Each row is a point. To make a cloud, some directions were put in groups of two or more. Within a group, all points are equally far from the middle, so they leave a hole (a ring in 2 directions, a hollow ball in 3). The other directions are filled evenly. Then the cloud was stretched, turned, moved and blurred a little. How many holes are there, and how many directions does each take, smallest first?

Cloud (19 x 3)
[-61 -40 11]
[-38 -56 -1]
[34 45 18]
[45 -9 -20]
[-30 -38 -44]
[3 -42 42]
[-17 -25 -53]
[41 11 40]
[-67 9 -27]
[-73 3 6]
[27 -44 0]
[-33 -20 -53]
[-39 45 -24]
[-46 36 32]
[-57 35 11]
[52 5 -4]
[-41 15 -50]
[-55 6 42]
[4 16 61]
Holes: 1 (3)

Cloud (31 x 4)
[-30 59 19 -35]
[-14 32 -17 53]
[39 17 -12 34]
[-47 -45 -14 43]
[26 34 45 17]
[30 29 7 40]
[36 -19 53 -10]
[9 43 53 -21]
[0 49 48 -29]
[16 31 -45 21]
[39 -49 -17 20]
[35 20 47 4]
[4 36 -49 -5]
[-20 -66 58 29]
[23 -6 -50 -19]
[-50 -51 34 -46]
[-42 -21 43 58]
[-41 -46 72 28]
[19 -22 55 -38]
[-2 -32 36 -58]
[-7 51 60 7]
[24 30 -14 42]
[44 -15 42 4]
[25 13 52 -29]
[32 25 -13 38]
[8 -70 46 22]
[-39 -53 70 -26]
[8 45 54 -15]
[-36 -62 -11 40]
[-9 -41 -9 -56]
[20 -67 38 20]
Holes: 2 (2, 2)

Cloud (52 x 6)
[60 0 -5 11 32 48]
[87 24 53 -19 -5 -32]
[43 83 5 22 -4 -9]
[16 58 22 40 -20 52]
[16 27 -58 -21 -35 -34]
[25 -43 -56 -37 -38 28]
[53 30 46 31 -62 -7]
[-48 35 17 0 -7 -27]
[84 2 -33 -11 -8 -8]
[20 30 -43 -39 -22 0]
[25 -11 7 31 -2 10]
[-13 -6 26 16 -42 -17]
[3 7 -38 2 -55 47]
[19 -2 -58 -91 7 36]
[-47 50 12 -12 18 -5]
[-50 3 -30 19 -7 36]
[51 26 -68 28 -37 18]
[56 -16 -64 49 48 12]
[76 16 10 -62 -34 46]
[-1 -7 -68 -6 -67 -47]
[31 55 47 -12 -5 -7]
[-10 15 -20 4 3 -31]
[-42 63 39 19 -40 66]
[21 31 -68 -79 -11 9]
[-18 52 -60 -33 31 -9]
[72 34 -13 -7 -61 -21]
[19 87 0 -3 -46 5]
[37 -59 -9 10 -34 -6]
[3 50 5 56 -1 -21]
[3 23 6 -6 20 -2]
[23 15 16 -56 1 -23]
[5 72 25 -53 23 4]
[13 44 -55 -82 -40 9]
[29 -24 -12 2 -41 -21]
[-5 -21 -26 -25 32 -25]
[11 84 -38 -2 -39 -3]
[-50 -5 -33 30 -34 -42]
[-14 -5 67 -52 54 35]
[14 43 -19 -58 -59 1]
[19 -20 -19 -69 -43 46]
[27 -7 13 22 -27 22]
[-21 46 19 -29 2 -47]
[81 30 42 -1 46 1]
[18 -8 -59 -37 31 6]
[-23 8 -10 18 -77 71]
[-11 55 -58 -50 -20 -40]
[34 18 -5 -44 61 -19]
[49 44 49 -9 -13 -36]
[-48 58 26 -42 -20 22]
[41 29 29 6 -33 1]
[1 27 65 53 -43 -37]
[71 8 -44 -69 3 -16]
Holes: 0

Cloud (55 x 6)
[-20 -85 13 -22 4 -31]
[56 16 -14 30 -52 -23]
[-8 47 27 -25 -30 -73]
[-33 52 -14 18 39 -36]
[-28 33 -39 -26 -21 -86]
[24 -17 -74 -15 34 -37]
[32 -13 -51 -42 -44 30]
[-53 -23 -5 -61 -6 23]
[-26 27 -19 -80 -1 -36]
[25 -40 34 37 -38 -39]
[31 33 -28 -46 42 9]
[-21 41 13 31 38 -42]
[-26 27 4 -78 -1 -31]
[32 -20 50 -48 -2 11]
[9 19 35 -62 22 8]
[-33 38 -11 3 26 -76]
[25 8 -56 -47 39 -31]
[2 -6 50 32 -32 29]
[-12 29 51 -45 -22 11]
[17 -8 -63 15 -24 -69]
[49 -50 -47 -11 43 -11]
[19 57 -57 18 4 14]
[22 -59 -46 27 31 35]
[-32 14 -57 11 -51 -62]
[-19 -33 -78 32 -4 -44]
[31 -18 41 -16 13 50]
[8 -62 -4 -22 -61 8]
[7 -42 35 -34 31 35]
[-12 88 -7 12 -17 -2]
[-37 11 -45 -24 -63 -56]
[-48 10 35 36 -6 -53]
[-11 -65 -3 40 -37 -42]
[5 -13 -74 -26 7 -65]
[-53 28 -26 8 -68 -23]
[-26 37 5 -58 21 19]
[55 22 -32 42 -8 19]
[66 -26 -5 -33 -41 3]
[-30 64 -26 -23 5 30]
[16 38 -10 -65 28 3]
[46 32 -17 42 29 -7]
[42 -45 -46 -9 -5 -59]
[45 -16 -47 25 39 -33]
[-49 1 8 -32 27 -67]
[29 -48 19 42 -37 -40]
[51 -45 -26 -24 -16 53]
[17 19 -62 41 -36 10]
[-6 50 -62 31 0 -38]
[-28 75 -37 15 -24 1]
[-46 -53 -7 -56 -23 2]
[31 75 -7 7 1 19]
[-39 29 -55 5 -10 -77]
[-51 -17 20 35 -47 -29]
[-14 42 -44 -65 5 18]
[-34 -8 -25 -17 -64 36]
[-41 -18 -16 -27 -31 53]
Holes: 2 (3, 3)
